Each row is a point. The points of each table are mixes of a few directions, plus a little noise. How many directions does each table use, and how many do they share? Where both have some left over, give the other angles between the two spaces (their principal angles), to ten degrees, smallest first.

First (5 x 2):
[[  2 -11]
 [  2   0]
 [ 14 -60]
 [ -8  38]
 [ -8  32]]
Second (5 x 2):
[[ -6  27]
 [ -3  15]
 [ 11 -52]
 [  6 -30]
 [ -9  40]]
Directions: first 1, second 1, shared 1

First (8 x 6):
[[-25 -11  15 -42 -22   3]
 [  1  14 -24  60  45  -1]
 [  5 -40   0   2 -33  -2]
 [  7  19 -30  46   6 -12]
 [  3   9  18 -27  12   6]
 [ -2  -4  -8   2 -21  -7]
 [ -8  18  29 -37  33  14]
 [ 18  -4   2  -5 -18  -3]]
Second (8 x 6):
[[-34  13  17 -45   2   5]
 [ 43 -17 -15  45  -6  -5]
 [-27 -10   3 -24 -25  -2]
 [ -2  16  27 -44  19  11]
 [-13  -1  -8  16  11  -2]
 [ 11 -50 -13  47  -7   2]
 [  7  22   6  -1  26   4]
 [ 13  27 -16   7 -21 -14]]
Directions: first 4, second 4, shared 4

First (9 x 11):
[[-42 -60  25 -12  -6   1 -23  -3  -6  16   4]
 [  1  -4  -3  -2   4   0   5  -4  -2   0  -3]
 [ 26  27 -24   1  13  -1  24  -6  -1 -10 -10]
 [  8  25 -18   1   4   2   7  14   0  -2 -14]
 [ 22  48   9  20 -18   1 -10  17  12  -9  16]
 [ -6 -24   2  -7   6  -2   5 -16  -4   2   1]
 [  9  39  -7   9  -9   4  -8  28   5  -2  -5]
 [-15 -35  27  -1  -8  -3 -12 -17   1   4  19]
 [ -3 -16 -10  -9  12  -1  12 -12  -6   1  -9]]
Second (8 x 11):
[[  2  -7  17 -23  14   5 -19  -3  13 -12   3]
 [ 16   5 -27   8 -29 -13   8   7 -10   5 -18]
 [-14  -5  37  -7  33  17  -2 -12  22  -1   5]
 [  9   1  -9   5   7  13  18  -4  13   0 -14]
 [ -5  -6  26   3   8  16 -15   7  23   1  24]
 [-10  -3  -6  -8   8   3 -14   0 -23 -18  46]
 [  6   9 -13  17 -33 -21  16 -11 -19   7 -27]
 [ -3   6 -24   4  -8 -21   8  16 -17  19 -17]]
Directions: first 3, second 6, shared 1; angles 40, 60

First (8 x 14):
[[-13  -5 -14  11 -17   6  -7  18  -3   4 -20   1 -17 -16]
 [ 12   0  16   3  10  -1  -4 -21   2 -11  22 -12  15  29]
 [ -5   0  -7  -4  -2   0   4   8   0   5  -8   6  -5 -13]
 [  3   5   2 -18  12  -7  13  -1   3   7   2  12   6 -11]
 [ 13  11  12 -41  34 -16  28 -14   6  12  16  20  21 -10]
 [-17  -7 -19  22 -27  11 -14  23  -5   1 -26  -4 -23 -15]
 [-14  -6 -16  18 -22   9 -12  20  -4   1 -22  -3 -19 -13]
 [ 19   0  25   8  14  -1  -8 -33   2 -18  34 -20  21  47]]
Second (11 x 14):
[[  0 -25   3   4   0  16 -10 -15  -2  12   2 -17 -46  20]
 [ -4  18  -6  12 -12  -8  -2  17   0 -16  -5   7  36 -12]
 [ -7   3  -8  16 -15   2  -9  13  -2  -7 -10  -2   4  -5]
 [ 14 -11  16 -30  30  -1  15 -28   4  17  19   0 -18  14]
 [-19   6 -26 -18  -9  -5  17  36  -1  21 -36  31 -12 -60]
 [  4   6   6  12  -3  -2  -7  -4   0 -14   9  -7  20  15]
 [ 13   1  15 -18  22  -5  10 -21   3   2  20   0   8  15]
 [  1   8   0   4  -2  -4   0   3   0  -8   2   2  17  -1]
 [-18   0 -21  13 -24   5  -6  29  -4   3 -28   7 -13 -28]
 [  9 -14  15  18   0  11 -17 -24  -1 -10  19 -27 -12  43]
 [  6   7   6 -14  13  -8  10  -6   3   1   9   7  15  -1]]
Directions: first 2, second 3, shared 2

First (11 x 24):
[[ 10 -17   5  14  34 -11 -21 -33  11 -26 -10  14 -23   4   8 -10  33  -9
  -30  18   2   8  14 -16]
 [-15   1 -28   0  41   1 -15  -3  39 -20  -9  39 -14  -4   4   5 -11  -1
   -6   4 -44  39  47 -37]
 [ -5   2 -19 -17 -16  -3  18  -1   2  18  12 -14  -2 -14   5  -2 -34  20
   22  -8  -3  -3 -18   2]
 [  6  -5  18  17 -27   6   2   5 -21  10   3  -2   6  19   4   7  17 -12
   21  10  18 -23 -14  43]
 [ 15   6  19  -6  -3  -5  -2   0 -18  -3   4 -21  -1   0   7   0   9   9
    0  -9  23 -21  -9   3]
 [  8  -5  14   9 -22  -1  -5   8 -12  15  -1 -23   2   2  -2   8  13  -7
   14   5   6 -14 -18  25]
 [-17   3 -21 -12   1   3   6  17  21  13  -8  -7  16 -21 -29  -4 -22  -5
  -21  -7 -27  30  -3 -30]
 [ 11   1  10  -2 -22  -4   1   6 -15  16   6 -29  -2  -3   7   8  -1   8
   25  -3   9 -20 -20  20]
 [  2  -9   7  10  -7   2   6 -14 -10  -3   2   9   1  12   2  -9  13  -8
   -7  10  19 -11 -11  18]
 [ -1   3   7  -2 -23   6  23  -4 -22   6  12   2  12  11   2 -10  -6   4
    4  -3  31 -23 -21  24]
 [-13  20 -12 -12  45   6 -13  18  27 -27 -11  32   4  -5  -7   7 -10   1
  -24 -15 -33  35  54 -53]]
Second (11 x 24):
[[ -9 -14 -23 -10   7   8   9 -16   5  -7   2  10 -11 -12  -7 -22 -18  -5
   -8  -9   1  23   8  -7]
 [ -6  13   0   0   4 -20   7   0  23  14  -6  -9  25  -5 -10   3   2  17
  -42  20 -14  -6 -34 -38]
 [ -4 -10 -23 -13   8 -21  13 -29  22  10   2 -16  -5 -24  -3 -18 -17  21
  -31  11  -6   8 -36 -34]
 [  1  15  26  -6 -14  11   8  25 -24   0  -4 -16  33   3 -28  -6  13 -12
  -32 -17  26  -9 -12  -2]
 [ -6   5   3  17   5  21 -15  21  -2 -15  -2  42  -7  25  11  20   7 -20
   41  -2 -16   8  53  29]
 [  5 -35 -38  -7  10  -3  -4 -46   8  -6  12   3 -60 -17  32 -15 -25   8
   48  -1  -5  17  15  19]
 [ 17  -5   8  -1  -8 -16  -6 -12  -7  10   5 -31 -15  -6  16   5   6  15
   16   5  10 -21 -23   9]
 [ -6   8  12   7  -3  26  -4  27 -16 -14  -3  25  11  18  -9   6   8 -25
   12 -15   5   7  37  21]
 [  0   6  18 -10 -12  14  10  16 -25  -2  -2 -14  23  -2 -26 -14   6 -14
  -27 -21  28  -2  -7   1]
 [  2   9   5  13   4 -11 -11   5  15   5  -3   8   0  11  15  23   9   9
   15  19 -20 -11   1   0]
 [  5   9  11  10  -1  -7  -8   9   4   5  -2  -1   4   9   9  18  11   6
    9  11  -8 -14  -3   3]]
Directions: first 6, second 4, shared 3; angles 70

First (10 x 32):
[[ 22   2  13   8  -3 -13   6  14   6 -16  -1 -22  -2 -14 -20 -10 -47  22
   14  16   4   6  10  -6   1  -9  20  -8  -3 -10  -7   4]
 [ -4 -12   3  -7  10   2  -9  -6  -6   3  -5  -3  -1   2   0 -18 -13   5
    1 -25   1  -8  -9   0   2  -7 -18   8   4   3  -4  13]
 [-14   0 -16  -6  -2  -1  11   7   3 -11   7  22 -19   6  -1  -1  41 -10
    1 -21   3  -2 -16  -2  14   9  -3   4  -9   2   5 -17]
 [ 17   0  23  21  10   4 -20   4  13  -2   6 -33  31  10   5  15 -51  20
    3  30   0  17  25   5 -29 -15  26 -19   7  -6  -4  -5]
 [ 14  -1  26  16  11  13 -30 -14   0  23  -4 -34  45   8  16  18 -54  12
   -9  36  -7  10  31  10 -37 -16   9 -13  18   0  -4  15]
 [-10  -2  -9  -7   0   1   4   0  -2  -2   1  14 -11   3   1  -4  25  -8
   -1 -18   1  -5 -12  -1   9   6 -10   6  -3   3   2  -4]
 [  2   5  -2  -4  -8  -1   5  -6  -7  10  -7   2   0 -10   0   1   2  -6
   -4  10  -4  -5   3  -1   2   4  -6   4   3   1   1  12]
 [-14   9 -24 -16 -17  -3  24  -2  -9   4  -3  34 -27 -11  -1   1  60 -25
   -5  -9  -3 -12 -16  -4  24  20 -14  13  -8   5   8  -2]
 [  1   0  -4   6   0  -7   9  19  14 -26  12   3 -14   6 -10   0   7   8
   11  -6   7   9  -6  -4   7   1  20  -8 -11  -6   1 -26]
 [-14  -1 -10 -12  -1   7   0 -14 -12  16  -6  17  -4   1  10  -2  30 -17
  -10 -14  -4 -11 -10   2   6   8 -24  13   3   8   3  10]]
Second (10 x 32):
[[ -5   8  21   5  21  -1  10  23  16 -25   8 -15  -4  14  -4 -11 -15  -8
  -12 -33  -4   0 -13  21   6 -10  -5  -7 -18   7   0 -12]
 [  9  19 -11   3  -7  -7   1 -11 -17 -10 -33   5 -14 -20   0 -19 -22   7
   49  20  30   6  -5   1  -6  -2  24  -8 -10   2  -8  12]
 [ -3   1  -8   0 -11   5   0  -6   0  17   8   9   9   2   8  25  28 -10
  -16  22 -10   1  11  -5  -4  10   1   2   9  -1   7  -5]
 [ -1 -38   8  10  22   6 -32   9  20 -12  28 -16  17  32  -1   0 -21  36
    1 -28   1  12   3 -12 -14 -16   6  -5  13 -11  -4 -24]
 [  1  11   4  -1   2  -3   9   4  -2  -8  -8  -2  -8  -5  -3 -10  -7  -6
    4  -6   3  -3  -6   8   5  -2  -1  -1  -9   4  -1   4]
 [ -9   7  21   4  16   4  12  24  21 -13  21 -11   4  19   1   9  10 -20
  -37 -25 -19  -2  -5  21   7  -3 -12  -4 -13   8   7 -19]
 [ -7   4   8   0   1   5   9  10  11   5  18   0   7  10   4  20  25 -19
  -36  -3 -21  -3   4   8   5   6 -12   2  -1   4   9 -11]
 [  6  14 -15   5 -10  -3  -4 -14 -14  -2 -24   9  -6 -14   6  -4  -8   6
   41  30  25   9   2  -3 -11   2  27  -9  -3  -1  -4   5]
 [  5 -26  -8 -12  -6  -4 -11 -13 -13  15  -4   1  -2 -12 -11 -17 -14  21
    6  -9   0 -11   0 -22   6  -2 -18  15  17  -9  -6  23]
 [  4   0 -21 -14 -28  -2   5 -25 -23  33 -14  19  -2 -26   0   8  23  -7
   -2  32  -5 -11  10 -18   6  16 -11  15  16  -3   2  26]]
Directions: first 4, second 4, shared 2; angles 60, 70

First (9 x 32):
[[ -1  12   1  -2  -3  -3   1  -4   1   7  -3   1   3   6  -1   5   2  -9
   -5   0   3   0  -7  10 -13  -7   0 -11   6  -7   4  -6]
 [  9 -16   0   4   5   4   8   3   3 -13  12  -5  -4 -11   4  -8   2  17
    4   6  -7   3   8 -15  14  11   2  11  -9   6  -5   8]
 [-24  24  -3  -9  -9  -6 -24  -1  -9  26 -27  14   5  22  -8  13 -10 -32
   -2 -17  13 -10 -12  26 -16 -19  -5 -13  15  -2   8 -12]
 [  1   0   0   0   0   0   1   0   1  -1   1  -1   0  -1   0   0   0   1
    0   1   0   0   0   0   0   1   0   0  -1   0   0   0]
 [-21   8  -4  -5  -4  -2 -23   4  -9  15 -21  12   1  13  -6   6 -12 -18
    4 -16   8  -8  -3  13   0  -9  -5   1   7   7   2  -4]
 [ 33 -17   7   9   8   4  36  -5  13 -26  34 -18  -3 -22   9 -11  18  32
   -4  24 -14  13   7 -23   5  16   8   2 -12  -8  -5   8]
 [  9 -11   1   4   4   3   9   1   3 -10  11  -6  -3  -9   3  -6   3  13
    2   6  -5   4   6 -11   8   8   2   7  -6   2  -4   6]
 [ -5  -9  -3   1   2   2  -8   6  -3  -2  -3   2  -3  -2   0  -3  -5   4
    6  -4  -1  -2   6  -6  12   4  -2  11  -4   9  -4   5]
 [ -1   9   1  -2  -3  -2   0  -3   0   6  -3   1   3   5  -1   4   1  -7
   -4   0   3   0  -5   8 -10  -5   0  -8   4  -6   3  -5]]
Second (9 x 32):
[[  3  -6   2   9   5   1  11  -5  22  -8   6   2 -10   5  -1  -6  24  13
   -5   6   4   2   1  -3   5  -5   3   9   3  -1   5  -2]
 [  3  -2   2   3   2   0   8  -4  12  -4   4  -1  -4   2   0  -2  12   7
   -3   4   1   2  -1  -1   1  -2   1   3   2  -2   3  -2]
 [ -1  -4   2   8   3   1   6  -5  21  -5   2   5 -10   7  -2  -4  22  10
   -4   2   5   0   1  -1   4  -8   1  10   5   0   6  -2]
 [  5  14  -4 -24 -12  -4 -15  12 -58  14  -4 -13  29 -22   8  14 -60 -29
   11  -6 -16  -1  -4   4 -18  19  -5 -33 -13  -4 -15   7]
 [ -1   3   2   3   0  -1   3  -4  11   1  -1   3  -4   7  -2   0  11   1
   -4   1   4   0  -2   3  -2  -7   1   1   5  -3   5  -4]
 [  1 -10   2   9   5   2   7  -2  19  -9   4   2 -11   4  -2  -7  20  15
   -1   3   3   2   5  -6  11  -3   2  14   1   4   3   0]
 [-18   9  -2  -2  -3  -3 -16   0   1  13 -17  12  -2  16  -6   5  -1 -14
   -1 -12  11  -7  -5  14  -4 -13  -4   1  10   3   5  -7]
 [ 17   3   2  -6  -2  -1  11   0 -17  -3  12 -13  12 -16   6   3 -15  -1
    0   9 -11   6  -1  -4 -11  12   2 -16  -8  -9  -7   4]
 [ -8 -10  -4  -1   1   2 -14   9  -9   0  -7   3  -2  -2   0  -2 -12   1
    8  -7  -1  -4   7  -5  13   6  -3  11  -5  11  -5   6]]
Directions: first 2, second 3, shared 2
